Rows are points. The points of each table are mixes of a few directions, plus a little noise. How many directions does each table use, and how many do they share? Where both have some left over, give the other angles between the two spaces (their principal angles), to ten degrees, smallest first.

First (5 x 3):
[[-11  34 -50]
 [ 10 -30  44]
 [  7 -19  28]
 [-10  29 -42]
 [  5 -14  20]]
Second (4 x 3):
[[  2 -20  42]
 [ 36 -17 -59]
 [-18  21   0]
 [-20  16  18]]
Directions: first 1, second 2, shared 1

First:
[[  0   1   1   0]
 [ -7  54  63  18]
 [ -5  35  42  12]
 [  3 -21 -24  -7]
 [  3 -25 -30  -8]
 [  6 -44 -51 -14]]
Second (8 x 4):
[[  0  -4  21 -56]
 [  3   0 -13  35]
 [ 10  12 -13 -28]
 [-29  17   1  37]
 [-11  25 -21  26]
 [ 24 -56  42 -36]
 [ 21 -15   4 -36]
 [-18  21 -20  58]]
Directions: first 1, second 3, shared 0; angles 50

First, 6 rows:
[[ 14   7 -40  54  17  -3]
 [-14  -7  40 -54 -17   6]
 [ 15   8 -40  57  17 -12]
 [ -4   0  14 -14  -7 -16]
 [-15  -6  50 -63 -23 -14]
 [  4  -1 -25  20  14  40]]
Second, 6 rows:
[[-11  -3  -2  -4  22   0]
 [-21   6  19 -16  21 -59]
 [ 19 -66   2   6  22  -8]
 [ 12  15   3  -9 -47  48]
 [  1   8  -8  23  12 -50]
 [ -1  41 -13   0 -30  69]]
Directions: first 2, second 4, shared 2

First:
[[ 53 -50  -5 -12  26  11 -10  -3]
 [-34  -1 -13 -36   8   7 -38  10]
 [ -1  38 -18  -1 -14 -10 -27   8]
 [ 32  21 -32   0   6   8 -50  25]
 [-22   0  21  21  -6   1  38  -6]
 [ 12  -7  26  20 -16 -19  54 -30]
 [ 40 -36  -4  17  32  32  -6  23]
 [  4 -42   4  -5  29  27  -2  13]
 [-96  26  10 -42 -25 -21  -1 -18]
 [ 13  51  10  38 -41 -36  40 -24]]
Second:
[[-20  28 -31 -27   1 -49  -2   6]
 [-20  16 -20  12  -3  -3  54 -13]
 [-29  37  49   3 -22 -36 -22  25]
 [-11 -15  -9  19   9 -33  -8  17]
 [ 50 -46  64  15  18  48 -17  21]
 [-37  28 -39   9 -41  20  -7 -44]
 [ 29 -10   4 -26  -2  35 -37 -12]
 [-10  14 -12  -7   5 -22  22   4]
 [ 47 -52  -7   4  33  40  17  -3]]
Directions: first 4, second 5, shared 2; angles 70, 90

First (11 x 11):
[[-27  -7 -14  16  46  25 -39  23   5  -8 -12]
 [  7  26 -23   9 -40  41  38  25  27 -18  15]
 [-25   3 -24  -4 -27  30  53   6  18   6  17]
 [-19 -10  -4 -13   0  37 -36   9 -12   7  26]
 [ 24  31   0  20  -7  27  29  32  24 -17  -4]
 [-43 -36  15  -4  75 -14 -35  -9 -21  29 -16]
 [  1 -24  19 -26  -2 -16 -60 -26 -37  15  17]
 [ 12  -1  -7  20  19 -63   4 -20   8 -18 -46]
 [-12 -28  50 -14  65 -26 -22 -16 -32  42  -9]
 [ 34  18  11  -7 -47 -10  41  -8   4  -1  11]
 [ 48  28 -22   3 -82 -29  26 -16  16 -37   0]]
Second (10 x 11):
[[-19  31 -25  23 -13  10  -2 -43  10  -1  27]
 [-22  60 -30  19 -46   6 -15 -10 -60   1  -4]
 [ 29 -33  71 -12   8 -16 -17  22 -15  43 -16]
 [  6  -1 -39  43 -30   6 -24  -1   1  34  19]
 [-20   0 -18   3  29  13  25 -54  72 -31  36]
 [ -1 -11  79 -51  20 -10   7  22 -15 -20 -41]
 [-17 -18 -14  -8 -13  13  -6  35  25 -33 -30]
 [ 46 -26  48 -20  34 -28  10  17 -32  39   0]
 [  7  -5 -49  24  -7   4  -1   4   9   7  17]
 [ -7   4 -22 -21  18   1  25   8   4 -40  -8]]
Directions: first 5, second 5, shared 1; angles 60, 70, 80, 90

First:
[[ -5 -37  16 -31  12  30  10 -25  44 -26 -15  -2]
 [ 13  74 -30  63 -22 -60 -19  49 -89  50  29   6]
 [ -9 -54  22 -46  17  45  14 -35  64 -36 -20  -4]
 [  8  54 -22  46 -16 -45 -13  35 -64  36  21   3]
 [  1  -1   0   0   0   0   0   0   1  -1   0   0]
 [ -6 -32  13 -27  10  27   8 -21  38 -22 -13  -2]
 [  0   4  -2   4  -1  -3  -1   2  -5   2   1   1]
 [ -1  -8   3  -6   3   6   2  -6   9  -5  -3  -1]]
Second (11 x 12):
[[  9  -6  18 -28   4  12 -28 -32 -17  14  22 -14]
 [-29 -32  11  -8 -16  -6 -28 -39  -8   7  33  -4]
 [-10  23  24  -2  10 -15   7 -12 -55 -13  32 -14]
 [ 25   8 -24  -6   0  26 -22 -13 -36   8 -25  -4]
 [ -7  -6 -59  62 -23  41   4  18   0 -69 -94  26]
 [ 14  14  17  -8  13   5  11  12  15  -8  -1  -4]
 [-16 -32 -28  -4 -18 -30  -9  -1  22  60  20  10]
 [ -5  15  39 -12  12   0  -2 -19 -31 -23  29 -16]
 [  9 -19 -56  27 -10 -23  43  78 118  42 -52  37]
 [  0  26  29  -7  16 -15  17   4 -24  -8  27 -11]
 [  9   9  29 -13  13   5   7   4  18 -11   9  -7]]
Directions: first 1, second 5, shared 0; angles 30

First:
[[ 20 -11 -20  73  11  69 -10 -15 -15  59 -44 -15  88 -37]
 [ 14  16 -18   8  19 -12 -20 -10 -23  41 -10 -32  -4  20]
 [-17 -15  32 -37 -32 -40  34  23  49 -39  42  84 -17 -33]
 [ -7   1   9 -23  -7 -23   6   6   9 -19  16  14 -25   6]
 [ -2  13  -6 -20  10 -16 -12  -4 -16 -12   2 -34 -38  36]
 [  3  -2   1   5  -2  -5   3   1   7  14   2  16  11 -13]
 [ 14  -1  -5  19   1 -11   1   1   8  49   0  28  31 -27]
 [ -3   9   5 -30  -1 -40   1   5   4  -8  20   7 -38  17]
 [-22 -10   1   5   0  78  -4  -8 -23 -84 -28 -67  -8  31]]
Second, 9 rows:
[[-12 -14   4  14  -5  55   5  -3  -4 -43 -18 -20  17  -2]
 [ -9 -19   1  34  -4  78   4  -6  -6 -34 -30 -23  41 -13]
 [ 13  -1  -9  28   5  12  -4  -5  -2  42 -12   6  36 -20]
 [ 31  22 -15   0  14 -83 -12   1   5 109  20  38   3 -14]
 [-12   6  10 -38  -5 -28   4   6   4 -39  20  -2 -48  25]
 [ 23  22  -9 -16  10 -86  -9   3   6  80  26  33 -18  -1]
 [ -9  -9   3   8  -4  37   4  -2  -3 -32 -11 -14   9   0]
 [  2  -6  -3  19   0  28   0  -3  -3   3 -13  -5  24 -10]
 [-26   0  18 -50 -11 -12   8   8   4 -85  20 -14 -65  37]]
Directions: first 3, second 2, shared 2

First, 10 rows:
[[  13  -41  -31  -27   20  -27   33    8  -23    1  -21   27   58  -24
    14   -7   -8   13  -12   -6]
 [ -17  -42    5  -48   20  -14   15  -16   -4   45  -28   30   33   -1
     4   -4  -39    9   18  -13]
 [  40  -19  -51    9   16  -18   21   28  -22  -39    3    1   54  -21
     1   -9   28    1  -30    5]
 [ -36   66   64   34  -42   36  -40  -21   33    6   22  -30 -106   28
    -3   16    0   -8   21    6]
 [  33  -19  -48    7    5  -30   44   24  -35  -45   -9   15   46  -43
    28   -3   26   19  -37    1]
 [ -29   31   48    7  -11   33  -48  -20   36   33   15  -23  -57   43
   -28    4  -14  -21   33    3]
 [  15  -23  -26   -9   13  -15   19   10  -15   -7   -8   11   38  -15
     6   -5    3    6  -12   -2]
 [ -11   26   20   18  -20    9   -6   -6    6   -7    6   -9  -41    1
     9    8    4    3    0    2]
 [   8  -24  -19  -14    6  -20   29    5  -19   -6  -16   20   31  -23
    19   -1   -2   14  -13   -5]
 [ -16   44   40   25   -8   45  -67  -11   44   20   33  -42  -57   58
   -48    0    2  -37   31    9]]
Second (11 x 20):
[[ 15  27  60  21 -23 -22  66 -19 -21   3  59  48 -30 -19  -2  16  26 -73
  -16 -10]
 [ -2  -1  -5 -21  -9 -50 -24 -14   7  18 -21  11 -32   1  -5  16   0 -38
   -9  49]
 [ 19 -10  35  33 -19  12  70 -20 -28 -18  34  26   0   4 -24   2  16 -53
  -36 -33]
 [ 73 -18 -16  21   4   2  -7  -2 -20  -9  26 -27  37 -14  23 -11 -11  14
   69 -26]
 [-51  31 -36 -34  21  56 -29  45  12  10  -8 -15 -63   4  13  23  -5  79
    7  21]
 [  1 -18 -16  -2   1   3 -14  -1   2  -2 -22 -13  12   9  -7  -5  -9   9
   -4   4]
 [-20  49  35   3  -2  32  16  28  -1  21  46   7 -18 -34  40   8  -1  33
   35 -13]
 [-19 -17 -44 -29   7  -1 -40   6  10   5 -46 -16 -32  21 -15  13 -10  18
  -16  40]
 [ 10   6 -16  14  41  12   1   5  17 -48  16  -6  71  11  -2 -40  24  41
   11 -67]
 [  1  -9  17  12   1 -29  -3 -17  15  -7 -13   2  61   0  -2 -28   1 -17
   -8 -17]
 [-28 -38 -15 -18 -21 -15 -36 -10   8  26 -71 -18  -4  17 -18   5 -32 -13
  -35  53]]
Directions: first 3, second 6, shared 0; angles 40, 60, 80
